Each row of a before or after table is a point. The points were changed in one or more steps. Then noise was added and the rows were shuffled. The steps act on columns, c1 being the first. Write out the steps. A step turns or swaps two columns, mirrors them in a line or flattens them onto one, adds a multiple of one to another, or multiplies or shifts one. Angles are multiples of 10 degrees, from the lower column toward the higher: turns from -170 to 170, lines from 10 to 170 but not 90. Use the fewest steps. Two steps may share a column if one is a turn and the other turns, adds or multiplies; they go together, in the order done. Otherwise the lowest column goes first.

Before:
[[ 42 -66]
 [ 37  27]
 [ 32   7]
 [-22 -14]
 [ 18 -49]
 [-21   7]
 [ -1  12]
 [ 30  28]]
After (8 x 2):
[[ -8 -25]
 [ 73 -24]
 [ 11  45]
 [ -9  10]
 [-20  -8]
 [ 44 -25]
 [ 20  25]
 [  5  40]]
Steps: turn c1 and c2 by 40 degrees

Before:
[[ 26  15  31]
 [ -2  28  28]
 [  4  38  31]
 [-15  36  20]
 [ 31 -46  34]
 [ 21  30  37]
 [ 40 -81 -14]
 [ 26  22  45]
 [  2  34 -11]
 [-10  29  44]
 [ 40  36  -2]
 [-56  20  50]
 [ 11  19  28]]
After:
[[  0  21 -32]
 [  1  25 -44]
 [  8  27 -20]
 [ 14  42  40]
 [ -3  37 -37]
 [ 15   1  82]
 [  6  23 -23]
 [ 16  -7 -34]
 [  9  41 -29]
 [  8  30 -35]
 [  3 -18 -30]
 [ -5  12 -39]
 [-23  44 -29]]
Steps: multiply c1 by 0.4; turn c2 and c3 by -100 degrees

Before, 10 rows:
[[ 22  25 -39  24 -13   7]
 [-17  -5 -33   9  17  40]
 [ 22  -2 -57   0  22   4]
 [-42 -11  18  11   5  -6]
 [-31  41  -1  30  34 -22]
 [-44 -29   9  23 -15  22]
 [-47 -29   3   5  -5  -9]
 [-34   7   1  -6 -14 -10]
 [ -9  37  17   4  -2   1]
 [ 22 -21   4  20  12   0]]
After, 10 rows:
[[ -78   43  -24  -30   34    4]
 [-115   -3  -12   29   -6   -2]
 [  54   12   -2   26    9   -4]
 [  57   29   14  -15  -15   37]
 [ -85   -2  -10   -8  -12    2]
 [  54    1   14    1   24   58]
 [ -22   17   -2  -35    0  -18]
 [ -41    8   44    9   18   24]
 [-112   12   21   38  -13  -11]
 [-105   10   -9   15    4  -15]]
Steps: multiply c1 by 2.5; turn c2 and c4 by -70 degrees; turn c3 and c6 by -100 degrees

Before:
[[ -2  12  16 -31  28  70 -55 -35]
 [  3 -22 -35  20  -9  35  24   3]
 [-44   2 -14  16  29  39  13  19]
 [-12  44 -28  -9 -58   1  12 -30]
 [-45 -10 -45  49  36  12 -11   5]
 [ 14  22  20   0 -32  -1  41 -22]
 [ -9  23 -12 -29  24  27  -2 -37]
 [ 24 -31  13   8  -6  22  30  40]
 [-11 -17 -18  -4  33  61 -26 -45]
 [ 18  42   4  21 -34 -15  42 -25]
 [-11  31 -44 -51 -24  -2   8 -67]
 [ 20 -24  14   6  24  18  10  39]
 [ 39  27 -12  -8 -40 -16  22  -4]
 [  4 -36  27   9 -14   2  10  12]]
After (14 x 8):
[[ -63   10  -10   42   23    6    5  -38]
 [ -21   25    0  -25  -36    2   43  -26]
 [  26  -56   28   -4  -13    5   10   11]
 [  75  -41   10    4   24   16   10   41]
 [  34   10  -13   -5  -39  -13   26   -5]
 [-114   10  -46   41  -23  -32    7  -67]
 [ -15  -20  -17   15   27   41    9   16]
 [   9  -45  -38    7   -9   41   25    0]
 [ -77  -39  -21   41   33   48  -21  -46]
 [ -37  -26  -39  -32   40   39  -12    2]
 [  79  -54   14    5   -7   22   29   42]
 [ -54   -6   14   65   29   36  -52  -28]
 [ -21    4   16   -1  -38    2   38  -22]
 [ -54   21  -30    7  -56   -5    8  -30]]
Steps: add 1.5 times c8 to c1; shift c2 by -20; mirror c4 and c6 in the line at 70 degrees
